Each point is reached from the start by the listed moves, each made 0, 1 or 2 times, or once backwards (-1), plus a little noise. Say if it took an odd or an even number of moves. Then give how often each move was made.
(in the rows, 128 means zero)

Moves:
(1): [164 133]
(2): [120 181]
Start: [143 140]
Points:
[116  83] -> even (-1, -1)
[214 151] -> even (2, 0)

Moves:
(1): [142 137 134 132 105 147]
(2): [125 155 135 137  94 103]
(3): [130 120 161 104 128 121]
(4): [140  95 131 151 120 110]
Start: [129 144 164 136 139 115]
Points:
[104 197 137 173  97  52] -> even (-1, 2, -1, 0)
[183  76 249 142  76 103] -> even (2, 0, 2, 2)
[122 137 132 186 122  58] -> even (-1, 1, -1, 1)
[124 179 140 169 100  97] -> even (0, 1, -1, 0)

Moves:
(1): [152 127 135 140 149 122 129 111 104 122 127]
(2): [127 154 153 127 118 119 124 137 125 131 144]
(3): [134 120 144 128 123 127 134 154 128 119 103]
(4): [114 123 146 145 128 141 107 110 126 132 113]
(5): [122 146 125 115 146 134 134 122 126 131 113]
(6): [142 132 127 124 106 151 140 118 120 130 119]
(7): [ 83 132 119 134 122 124 160 108 129 112 115]
(8): [132 142 112 168 139 140 130 147 133 137 128]
Start: [132 121 124 130 130 156 144 121 128 118 147]
Points:
[ 69  66 204 142  87 159 137 102 124  76  69] -> odd (0, 0, 2, 2, -1, 0, 1, -1)
[210 139 140  66 225 112 132 101  76 112 151] -> even (2, 0, 0, -1, 2, -1, -1, -1)
[177 150 141 249 178 152  66 144 115 161 209] -> odd (1, 1, -1, 1, -1, -1, -1, 2)
[211 100 156 120 100 172 159  53  62  94 141] -> even (2, 0, 0, 0, -1, 2, 0, -1)
[151 118 105 223 138 148 208 199 118  90 113] -> even (1, 0, 2, -1, -1, 0, 1, 2)
[154 160 125 202  51 216 171 200 145 136 135] -> even (-1, 1, 1, 0, -1, 2, 0, 2)

Moves:
(1): [134 146 138 140 114 118 138 124 126 130 130 121]
(2): [130 131 122 142 141 129 146 121 116 126 169 117]
(3): [119 122 143 100 127 116 129 141 136 138 130 118]
(4): [114 114 143 143 121 115 148 137 120 120 118 131]
(5): [156 136 144 118 153 145 131 145 143 122 123 118]
(6): [123 148 123 127 141 154 147 105 139 125 111 151]
(7): [143 118 118 126 127 141 139 130 137 138 139 121]
(8): [108 147 141 114 123 138 129 157 125 139 122 144]
(9): [130 127 118 124 137 136 130 136 155  99 122 151]
(10): [130 138 136 142 131 121 118 122 134 146 124 141]
(11): [120 114 158 112 125 145  92 126 135 132 147 123]
Start: [134 132 121  96 120 127 115 119 137 133 118 117]
Points:
[159 211 231  39 146 182 100 171 231 136  59 154] -> odd (2, -1, 1, 0, 2, 1, 0, 1, 1, 1, 1)
[154  57 169  93 101 131  67 134 199  81 170 105] -> odd (1, 0, 0, 1, 0, -1, 1, -1, 2, 0, 2)
[ 65 211 149  99  93 197 126  97 134 151  96 205] -> even (1, 0, -1, 0, -1, 2, 0, 2, 0, 0, 1)
[117 186 114  39  92 150 177  73 164 156 121 115] -> even (2, 0, 2, -1, -1, 2, 1, 0, 0, -1, 0)
[191 116 146  90 213 249  97  53 237 139 164 158] -> odd (-1, 1, 0, 0, 1, 2, 2, -1, 1, 2, 2)

Moves:
(1): [138 120 141 118 126 123 120 110 123 124 125 134 141 134 124 112 128 131
 122 129 125]
(2): [111 142 130 121 133 121 123 128 122 121 135 116 127 122 123 126 144 127
 123 124 123]
(3): [119 124 131 111 152 128 133 140 147 144 114 136 134 120 128 134 139 127
 119 141 118]
(4): [129 143 144 147 153 114 137 117 134 120 144 125 135 127 128 126 128 145
 133 128 135]
(5): [142 140 109 126 143 119 126 108 141 139 141 141 110 126 117 123 127 131
 111 132 136]
(6): [139 134 138 125 130 130 135 142 128 134 124 124 115 133 136 114 123 121
 127 118 140]
(7): [136 119 114 131 123 114 150 130 126 123 127 132 125 125 128 116 144 146
 129 119 132]
(8): [140 138 125 133 138 125 135 145 126 119 125 116 124 135 111 116 137 121
 122 130 136]
(9): [125 127 125 137 120 129 119 143 127 134 133 111 103 120 114 129 149 119
 121 116 103]
(10): [131 135 124 120 117 122 124 132 121 136 130 126 134 135 126 131 125 132
 110 136 124]
(11): [121 124 138 128 126 135 140 131 134 123 131 140 131 122 119 146 129 122
 130 142 137]
(12): [127 122 132 140 138 142 109 140 117 110 135 141 126 129 137 128 141 133
 147 119 130]
(13): [135 130 123 136 131 138 136 137 143 122 130 133 144 124 129 131 130 126
 117 129 127]
(14): [119 123 140 122 128 135 136 133 134 127 116 127 127 133 110 128 121 132
 124 126 134]
(15): [124 135 134 135 133 133 127 134 138 128 127 114 123 136 165 126 139 133
 124 141 112]
(16): [143 124 136 119 129 130 111 146 131 111 126 116 124 125 117 145 127 146
 128 135 137]
(17): [134 123 121 139 114 141 135 127 123 128 136 123 129 111 121 116 138 136
 131 142 125]
(18): [134 109 131 131 128 133 126 134 132 128 136 118 127 134 132 116 116 125
 116 128 116]
Start: [111 133 124 116 127 134 143 137 124 124 116 129 138 114 128 143 112 126
 102 108 116]
Points:
[234 114 142 199 120 138 124 144  75  36 198 130 189 120 124  69 147 221
  98 133 136] -> even (2, -1, -1, 2, 0, 0, 1, 1, 0, 2, 0, 2, 1, -1, 0, 1, 2, 1)
[ 86 143 153 153 106 116  98  76  80  80 142  94 123 116 171  92 196 209
 131  96  57] -> odd (2, 1, -1, 1, 0, -1, 1, -1, 1, 0, -1, 1, -1, 1, 2, 0, 1, -1)
[116 141  50 115 115 106 225  82 159 153 155 150 178  39 128  77 197 157
  40 134  77] -> odd (1, 2, 1, 0, 1, 0, 2, -1, 0, 0, 0, -1, 2, -1, 0, -1, 2, 0)
[ 78  13 161  89 164 195 194 180 139  93  49 232 208 112  75 140 123 112
 144 127 144] -> even (1, -1, 2, -1, -1, -1, 1, 1, -1, -1, 2, 2, 0, 2, -1, -1, 0, 1)
[ 93 158 130  71 137 112 114 106  73 129  98 176 141 141 183 115 121  95
 132  79 141] -> odd (1, 1, 0, -1, 0, 1, 0, 0, -1, 0, 0, 1, -1, -1, 0, -1, -1, -1)
[ 71  65 249 166 175 153 134 109 111  81 137 179 156 133 143 138 109 132
 174  74 103] -> even (2, -1, 0, 2, -1, 0, 0, -1, 1, -1, 2, 2, -1, 1, 0, -1, -1, 1)
[ 93 102 127 171 193 146 205 183 170 137 125  60 106  93 133  58 211 146
  72 160  26] -> even (0, 0, 2, 1, 0, -1, 1, 2, 1, -1, 0, 0, -1, 1, 2, -1, 2, 2)
[162  83 113 134  96 135 152 225  92 139 141  62  77 105 123  41 213 163
  43 116  36] -> odd (1, 0, 1, 0, 0, 1, 2, 1, 2, 2, 0, 1, -1, 0, 1, 0, 2, 2)
[ 88 214 192 203 228 165 139 170 130  23 186 112 144 118 179 146 141 137
 156 101 174] -> even (-1, 2, -1, 2, 0, 1, -1, 1, -1, -1, 1, 2, 1, 0, 1, 0, 0, 0)

Moves:
(1): [133 114 141 130 135 124 128 118 125 137 138 124 126 129 132 141 125 116
 117 128 123 122 136 123 126 133]
(2): [143 143 149 130 134 128 149 126 151 127 139 124 136 115 135 120 128 130
 129 140 139 122 121 119 126 133]
(3): [132 139 137 135 135 130 134 125 124 129 128 130 131 124 130 127 136 134
 132 138 124 131 140 136 126 128]
(4): [129 130 130 139 137 118 110 135 148 126 133 125 120 132 113 133 139 118
 134 133 126 146 125 134 142 121]
(5): [129 121 128 134 123 127 118 140 128 140 131 122 126 125 133 116 136 131
 128 134 133 135 130 136 113 132]
(6): [128 133 126 121 130 149 135 133 117 120 141 147 126 128 120 134 137 127
 141 113 124 136 124 140 133 133]
(7): [135  97 121 133 133 125 150 131 117 132 121 116 134 134 141 135 137 127
 123 117 136 124 119 120 128 126]
(8): [138 136 141 129 126 123 126 131 146 121 132 140 135 118 127 134 134 140
 117 131 126 127 119 133 139 124]
(9): [126 123 137 125 132 138 132 121 131 115 117 136 134 126 138 122 122 129
 129 139 138 126 123 122 121 132]
(10): [126 120 124 129 129 132 117 128 137 136 129 129 140 118 127 125 147 117
 139 121 136 139 131 133 134 132]
(11): [134 140 150 126 153 137 124 135 135 151 136 132 125 133 112 137 123 139
 141 123 115 131 124 124 139 135]
(12): [132 130 122 131 118 139 130 138 118 136 119 134 133 145 132 119 137 121
 127 124 118 137 111 138 129 127]
(13): [136 145 144 128 132 128 134 122 117 118 125 134 131 126 126 129 123 126
 133 128 127 114 126 124 130 133]
(14): [129 127 122 132 114 140 121 145 130 147 127 133 144 138 117 119 153 133
 129 120 144 148 138 131 117 136]
(15): [133 127 120 131 135 120 118 120 115 142 143 121 118 138 128 117 112 138
 132 135 120 123 144 133 137 148]
(16): [128 128 145 124 113 122 131 127 119 126 131 132 127 139 142 116 134 141
 126 115 127 136 133 131 114 130]
(17): [136 140 121 120 135 125 122 130 139 126 126 130 126 129 130 119 124 131
 130 133 128 130 142 132 126 135]
(18): [140 124 129 130 123 122 136 129 119 138 121 121 117 129 127 122 125 138
 140 134 127 136 127 115 127 132]
(19): [128 124 134 118 130 134 129 136 120 134 130 121 122 135 114 113 138 127
 126 134 131 138 127 132 136 127]
(20): [122 131 131 116 151 133 131 106 117 126 125 132 147 122 123 139 119 109
 139 125 130 129 125 151 114 139]
(21): [122 125 133 121 136 123 134 133 109 137 133 139 132 129 128 134 125 125
 129 124 126 133 121 123 124 129]
(22): [120 125 138 130 117 123 130 128 133 125 124 130 142 125 123 126 143 123
 135 126 121 128 128 134 111 134]
(23): [131 124 128 124 128 121 125 121 135 121 130 136 128 131 120 130 127 131
 136 134 120 118 135 131 124 120]
(24): [127 137 122 124 130 132 126 124 129 120 125 134 132 124 118 118 134 139
 127 124 123 130 120 127 125 126]
Start: [130 127 121 114 134 139 133 131 113 135 132 138 138 131 136 121 135 153
 143 140 126 130 114 105 111 134]
Points:
[126  76 117 119 111  90 119 140  43 131 154 180  91 181 124 144 148 131
 211 124  81 178 149 126  49 146] -> odd (1, -1, 0, 2, 1, 2, 0, -1, 0, -1, -1, 0, 0, 0, 0, 1, 1, 2, -1, 0, 2, 1, 2, -1)
[161 160 159 127 120 189 181 180 111 101 138 177 150 146 167  64 235 242
 149  79  84 169  77 154 107 137] -> even (-1, 0, 2, 0, 1, 2, 2, 1, 0, 0, 1, 1, 0, -1, 0, 2, 1, -1, 0, -1, -1, 1, -1, 2)
[180 178 155 144  75 168 109 183 183 147 131 166 188 139 114  69 249 165
 146  95 172 187  89  88 150 151] -> odd (0, 1, -1, 1, -1, 0, 0, 1, 0, 2, 0, 1, 2, 2, 0, 1, 0, 0, 0, -1, -1, 0, -1, 1)
[183 137 154  88 172 132 195  82  20  88 219 192 108 104  99 123 149 222
 141 137  75  63 138 104 202 134] -> odd (1, 0, 2, -1, -1, 2, 1, 2, -1, 1, -1, -1, 2, -1, 2, 0, -1, 0, 2, -1, 1, -1, 2, 2)
